Rows are points. The points of each table are mixes of a few directions, plus a little noise. Count the directions of each table, and those that both share. Where both have some left over, give the other angles between the two spaces (their principal angles), to ten degrees, smallest first.
In the rows, zero is written as 128.

First (6 x 2):
[[164 176]
 [ 78  62]
 [131 132]
 [143 146]
 [124 123]
 [129 129]]
Second (4 x 2):
[[129 129]
 [169 182]
 [ 97  88]
 [117 114]]
Directions: first 1, second 1, shared 1

First (4 x 2):
[[153  74]
 [113 161]
 [137 108]
 [109 169]]
Second (5 x 2):
[[130 129]
 [ 80  80]
 [114 114]
 [171 170]
 [146 146]]
Directions: first 1, second 1, shared 0; angles 70

First (4 x 3):
[[189  83 135]
 [101 171 110]
 [136 109 137]
 [ 88 149 130]]
Second (6 x 3):
[[143 161 161]
 [144 161 161]
 [121 112 113]
 [ 95  57  59]
 [133 139 139]
 [132 137 137]]
Directions: first 2, second 1, shared 0; angles 80

First (8 x 4):
[[106 178 152 106]
 [113  71 153  94]
 [162  73 101 167]
 [110 183 103 113]
 [141 170 158 156]
 [129 105  68 124]
 [139 107 162 140]
 [124 137 127 124]]
Second (8 x 4):
[[144 136  72 152]
 [127 127 132 126]
 [128 128 128 128]
 [158 143  21 173]
 [112 120 185 104]
 [113 120 183 105]
 [114 121 177 107]
 [129 128 126 129]]
Directions: first 3, second 1, shared 1

First (9 x 6):
[[147 141 125 128 111 130]
 [ 72  86 136 127 182 123]
 [218 195 115 129  42 137]
 [ 70  85 136 128 183 123]
 [115 118 130 128 141 127]
 [169 159 123 128  89 131]
 [155 149 125 128 101 131]
 [131 130 127 128 125 129]
 [ 77  90 135 128 176 123]]
Second (9 x 6):
[[136 133 126 129 121 129]
 [209 189 117 129  51 136]
 [ 79  91 135 128 175 123]
 [177 165 121 129  81 133]
 [ 56  74 139 127 197 121]
 [144 141 126 128 111 129]
 [157 149 124 127 101 130]
 [ 87  98 134 128 167 124]
 [105 112 131 128 149 125]]
Directions: first 1, second 1, shared 1

First (9 x 8):
[[134 133 161 187 152  76 166 124]
 [134 115 112  86 126 168 107 124]
 [110 140  99  97  95 151  99 140]
 [ 87 169 100 136  74 108 109 155]
 [ 92 160  93 114  74 130  98 152]
 [174  76 140  79 178 186 126  99]
 [135 133 166 195 156  70 172 123]
 [136 125 146 153 145 108 147 123]
 [150 103 135 106 153 155 128 114]]
Second (9 x 8):
[[138 121 126 124 115 126 103 116]
 [110 146 145 111 183 150 205 166]
 [110 138  95 190  81  91 118 114]
 [133 125 144  98 156 147 141 139]
 [125 131 126 133 128 127 133 130]
 [106 147 131 135 158 134 188 156]
 [110 143 131 134 153 133 177 151]
 [138 118 112 147  85 108  74 100]
 [181  86 140  78  94 137  11  80]]
Directions: first 2, second 2, shared 0; angles 30, 70

First (8 x 9):
[[128 190 141 123 134  88  70 132 146]
 [222 109 133  96 113  99 167 152 129]
 [135 168 105 144  89 126 117 152 106]
 [149 103 111 119 114 136 154 131 125]
 [ 80  87  88 102 141 150 107  82 174]
 [127 162 129 129 151 148 125 128  76]
 [ 67 113 190 203 112 121 141 152 141]
 [114  92 126 105 171 157 141  95 125]]
Second (8 x 9):
[[156  67  64  84 104 190 168 110 129]
 [140 132  89  96 111  96  96 114 176]
 [133 137 117 125  97 121 112 137 158]
 [117 141 193 179 122  98 137 161 129]
 [130 158 170 147 155  74 116 136 121]
 [159 108 100 100 134 168 158 119  95]
 [115 160 105 113 129 169 100 119 109]
 [ 75 123 189 181 170 107 139 126 110]]
Directions: first 5, second 5, shared 4; angles 40

First (9 x 11):
[[118 133 139 115  96  54 197  95 126 195 137]
 [ 79 103 100 106 108  83 143 167 156 138  90]
 [151 143 148 126 147 141 122  91 102 119 133]
 [ 62  68  91  87 120 117 105 149 192  87  95]
 [136 168 128 154 140 146 115 145  99 127 109]
 [187 125 151 151 130 163 125 129 120 137 186]
 [ 95 131 109 127 120  73 124 147 109  79 111]
 [178 127 153 119 151 156 126 120 108 147 134]
 [146 154 134 168 142 218  92 108 142 123 158]]
Second (9 x 11):
[[169 158 120 129 135 132 166 171 136 131 179]
 [204 184 113 129 142 136 199 209 143 135 223]
 [ 95 103 134 127 122 125  97  94 121 125  87]
 [159 151 122 128 134 131 158 162 135 131 166]
 [ 89  99 136 128 121 123  92  87 121 124  80]
 [167 156 121 128 135 132 163 168 136 132 176]
 [ 81  94 136 129 119 124  85  79 118 124  71]
 [ 76  90 138 128 118 123  79  72 117 123  63]
 [111 115 132 128 125 126 113 110 124 126 108]]
Directions: first 6, second 1, shared 0; angles 40

First (8 x 12):
[[124 125 126 133 127 131 121 122 124 130 131 120]
 [154 153 136  98 136 110 169 163 149 113 110 174]
 [ 78  83 110 182 116 161  52  65  91 155 160  40]
 [148 148 136 105 134 113 160 154 143 116 116 165]
 [149 146 135 106 133 113 158 154 143 116 116 163]
 [154 151 137  99 136 109 167 162 147 114 111 174]
 [122 123 126 134 126 133 121 122 124 131 131 118]
 [ 94  98 116 165 119 151  75  85 103 146 151  68]]
Second (9 x 12):
[[144 123 125  86 133 122 164 156 147 116 119 211]
 [136 126 126 110 130 125 144 140 137 123 124 165]
 [133 126 127 116 129 126 138 136 134 124 126 151]
 [107 135 133 184 123 135  80  92 103 145 139  17]
 [120 131 130 150 126 131 110 114 118 134 132  86]
 [134 126 126 110 129 126 143 139 135 123 124 163]
 [146 122 124  80 133 122 169 159 149 114 118 224]
 [105 135 134 189 122 136  75  89 101 147 141   7]
 [128 128 128 127 128 128 128 129 128 128 128 128]]
Directions: first 1, second 1, shared 0; angles 30

First (10 x 14):
[[136  91 150  91 153 102 100 143 164 117 134 115 134 134]
 [102  88 149 102 117  96 115 131 107 128 141  99 103 129]
 [163 134 148 149 158 143 146 133 156 114 145 168 177 144]
 [122 134 144 137 149 105 152 109 130 180 116 116 179 145]
 [175 178  35 152  89 216 120 144 139  54 133 191  82  81]
 [133 152 168 120 172 134  84 153 182 104  90 117 102 152]
 [102 117 120 111 113 104 124 118 108 156 118  95 114 121]
 [106 150 184 145 138 138 103 147 123  94 109 119  71 156]
 [102  88 101 104 102  83 152  99  91 189 141  93 157 111]
 [139 148  79 170  90 157 186 103  81 143 155 168 161 108]]
Second (10 x 14):
[[ 69 133 126 158 143  93 134 141 111  88 162  90 163  85]
 [128 161 119 148 161 147 112 131 136 124 126 147 135 136]
 [100  88 125 132 147 169 118 112 134 151 162 106 108 117]
 [126 114 140 140 145 182 119 117 134 142 144 138  95 143]
 [126 133 112 133 160 160 109 119 143 147 134 136 124 132]
 [126 134 116 108  97  53 145 141 116 110 112 105 168 103]
 [143  92 127 101 111 144 129 114 135 160 126 124 105 135]
 [ 96 173  82 148 183 103 103 137 139 118 134 118 182  99]
 [119  89 154 132 117 165 136 118 122 135 150 120  91 134]
 [248 164 180  80  16  64 176 150 109 105  30 196 109 195]]
Directions: first 5, second 4, shared 1; angles 30, 80, 90

First (10 x 18):
[[113 138 125 135 135 118 139 106 134 115 111 110 131 139 134 128 117 114]
 [105 151 141 115 134 117 142 119 158 106 126 127 127 135 123 123 113 146]
 [110 153 152 101 130 121 137 139 166 108 141 145 124 129 114 122 119 167]
 [121 142 148 104 125 128 129 146 154 120 146 149 124 125 115 124 127 164]
 [112 147 141 112 131 121 137 128 155 112 130 133 127 132 121 124 119 149]
 [191  78 123 122 104 166  83 194  82 188 175 177 124  93 119 133 173 146]
 [147 116 130 122 120 139 114 152 118 146 145 147 126 117 123 128 143 140]
 [145 107 110 148 126 135 121 123  97 145 120 117 131 126 138 133 136  99]
 [109 117  74 205 147 104 152  33  78 117  46  37 142 161 171 138 103   7]
 [127 133 137 116 127 129 127 140 140 126 138 140 125 125 121 126 129 147]]
Second (8 x 18):
[[189  70 111 181 107 153 105 128  23 153 134 130 141 116 146 121 144  84]
 [111 153 155  99 128 123 136 141 166 107 144 148 124 128 113 120 119 173]
 [101 164 158  76 132 122 134 157 199 113 151 157 118 125 104 126 125 193]
 [114 145 142 110 131 123 134 133 155 116 134 136 125 130 120 125 122 152]
 [115 135 116 111 137 125 124 137 162 146 123 123 120 126 125 143 138 128]
 [ 90 163 140 117 140 108 152 104 169  94 113 114 128 144 125 124 104 139]
 [157  98 116 167 119 137 122 113  65 133 121 118 138 127 143 122 130  91]
 [147  96  87 164 130 134 116 111  86 162 103  97 131 128 149 143 143  65]]
Directions: first 2, second 3, shared 2

First (10 x 20):
[[144 136 181 133 144  76 107 153 142 114 123 152  96 140 157 111 160  84
  114 143]
 [ 98 118 120 142 124 188 174 101 145 134 116 121 156 105 131 132 103 148
  146 100]
 [198 100 109 113 153 162 143  34 190 158  88 129 104 130  82 132 168 135
   66 139]
 [ 76  83  84 153 122 214 147 136 111 121 136 103 178 123 147 136  84 143
  151 108]
 [162 123 195 144 142  61 142 152 158 136 135 140  96 185 164 124 142  84
  131 130]
 [109 170  62  89 113 164  80  94  89 113 110 131 138  39  65 121 142 174
  104 145]
 [106 151 167 130 130  80  78 190 101  91 134 150 114 113 164 105 147  88
  128 148]
 [ 98 174 163 129 113  92 136 158 112 120 139 141 130 109 144 122 115 132
  165 113]
 [161  87  61 116 129 156 109 103 118 145 138 101 135 161  92 148 123 147
  102 145]
 [127 138 138 134 110  87 160 155 114 149 163 111 134 173 134 149  92 142
  173 109]]
Second (10 x 20):
[[137 182  74  70 132 160 141  96  15 150 112 118 110 179 134 101 103 203
   89 178]
 [124 109 108 137 114 137 108 160 134 123 117 114 135 102 106 137 134 129
  146 134]
 [125 122 132 133 130 117 119 125 139 121 146 132 135 126 128 134 129 114
  127 118]
 [126  94  98 148 100 160 111 196 143 128  74  98 130  75  89 138 142 141
  171 148]
 [135 140 146 126 131 142 161 125 129 142  94 129 113 136 140 115 130 142
  131 138]
 [119 155  62  83 135 107  71  85  40 112 215 131 148 168 121 134 101 146
   77 134]
 [128  83 136 169 103 155 131 202 189 130  59 105 126  64  99 138 153 120
  186 133]
 [136 131 202 149 144 116 181 109 187 138 108 150 113 136 162 118 138 100
  134 105]
 [117 114 169 147 147  67 103  90 182 100 218 160 152 137 146 148 128  58
  110  71]
 [132 149 154 119 144 119 154  94 124 135 137 144 119 157 153 117 122 127
  109 122]]
Directions: first 5, second 3, shared 1; angles 70, 70
